Each row is a point. Examples show where two turns around zero, p and q, send a point. Where does a point land after both, in the order given? Backwards means that the second turn is done in reverse. Each puzzle has new turns, and all numbers are rounded.

Turn p:
21,44 -> 30,38
35,11 -> 37,3
-39,-9 -> -40,0
-17,-46 -> -27,-41
Turn q:
31,2 -> 31,5
31,12 -> 29,15
31,-5 -> 31,-2
-53,-36 -> -49,-42
-41,27 -> -44,22
Where do these land?
q, then p: 37,12 -> 38,8
q, then p: -19,-9 -> -20,-7
q, then p backwards: 14,-49 -> 29,-42
q, then p: -31,46 -> -26,49

Turn p:
22,-28,-26 -> -4,-42,-11
-21,-16,10 -> -16,2,23
-47,4,-28 -> -51,17,-9
64,41,48 -> 88,17,-6
-18,-1,-4 -> -17,7,3
Turn q:
11,-74,-2 -> -30,-65,-23
-32,38,-14 -> 13,48,-15
4,17,23 -> -6,14,25
8,-22,34 -> -31,-18,20
9,40,-41 -> 54,21,-7
Where do these land?
p, then q backwards: -29,-7,1 -> -10,1,28
q, then p: 27,-19,20 -> -4,-9,37
p, then q: 41,-10,20 -> 4,-41,23
q, then p: 14,28,30 -> 25,28,21
q, then p: -53,8,-71 -> -10,-19,-86

Turn p:
-28,-27,20,-18 -> -33,-22,8,-25
46,45,2,47 -> 58,10,13,53
-7,15,-42,-21 -> -11,41,-26,-3
-46,-36,-14,-5 -> -45,-21,-31,-16
53,10,-27,7 -> 54,24,-15,0
-18,-8,62,-11 -> -23,-33,51,-11
Turn q:
-1,10,36,4 -> -33,13,14,1
23,20,-51,-10 -> 51,-21,17,-17
-2,-39,50,-66 -> -61,-57,-10,35
3,-10,1,54 -> 14,51,-5,16
-22,19,-37,18 -> 31,14,-15,-34
Where do these land?
p, then q: 36,-16,-44,-41 -> 21,-50,36,-31
q, then p: -23,-50,51,-16 -> -41,-18,-50,38
p, then q: 52,35,-5,0 -> 3,12,62,4
p, then q: 0,43,24,14 -> -22,43,15,7
p, then q: -38,50,4,33 -> -2,68,-16,-11
q, then p: -18,-53,-16,13 -> 24,13,-47,24
p, then q: -8,-8,-14,-3 -> 10,-7,-9,-10

Turn p:
29,-16,37,-4 -> 42,-23,-2,12
-55,17,-14,4 -> -34,29,35,-18
-8,7,-26,-7 -> -27,2,-6,-8
-32,-12,-17,54 -> -18,52,14,34
-8,-7,-25,-57 -> -38,-46,4,-21
74,11,45,11 -> 75,-14,-45,1
Turn q:
45,10,1,-31 -> -8,-48,-12,-25
42,1,-66,-22 -> -42,-19,-63,-23
-60,24,5,26 -> 26,61,20,-5
-25,-21,25,-7 -> -7,7,38,15
-1,-13,35,34 -> 31,-3,16,36
Where do these land?
p, then q backwards: 31,23,-20,17 -> 8,15,-39,19
p, then q: -13,-38,-70,16 -> 17,79,3,16
q, then p: 18,23,-31,7 -> -36,-12,-20,-6
q, then p: -44,10,67,-4 -> 78,-13,5,-14
q, then p backwards: 14,-4,63,-4 -> -10,-34,48,-25
p, then q: -6,-15,-8,-31 -> -16,7,21,23

Turn p:
-13,-41,-48,33,50,-6 -> 7,10,-61,-18,33,50
5,-14,11,0,46,-31 -> 12,-35,-28,-26,24,-4
3,-38,20,-31,-1,-56 -> 28,-29,-29,-39,-35,-28
-15,46,-25,34,-27,26 -> -27,42,10,52,16,-2
-22,35,-28,-34,-15,13 -> -46,35,15,-11,-5,-17
-23,-19,59,9,-21,27 -> -6,-44,21,34,-41,20
66,31,10,-11,-32,28 -> 33,23,73,8,9,-19
Turn q:
-45,-52,-52,-26,63,-26 -> 26,-6,-30,-86,45,42
6,-31,17,11,-21,0 -> -24,-13,0,-14,-20,-22
-18,-37,-67,-24,13,-46 -> 15,38,-40,-68,35,3
32,32,5,-1,-3,17 -> 21,11,16,34,-19,-5
50,26,25,3,20,32 -> 34,-8,42,31,-36,2
-5,31,46,27,-26,-20 -> -46,3,33,38,9,-13
15,32,7,39,-7,49 -> 23,-33,11,53,-6,-26
-35,0,19,-28,-40,-6 -> -49,9,-32,13,-8,18
Where do these land?
p, then q: -27,-36,-19,-21,-24,57 -> -18,-27,-39,60,-22,7
q, then p: -21,-45,39,28,-8,13 -> -8,-15,-34,-19,-54,18
q, then p: 7,-15,40,8,31,30 -> 24,-20,13,3,-44,26
p, then q: 11,18,-3,8,48,-66 -> 36,35,7,-62,22,14
p, then q: 58,40,-59,-8,-11,-25 -> 22,55,58,24,20,37
q, then p backwards: -33,21,-24,3,-38,35 -> -31,4,2,51,6,-34
p, then q backwards: 5,16,25,-18,2,-45 -> 12,-28,-15,41,-15,15
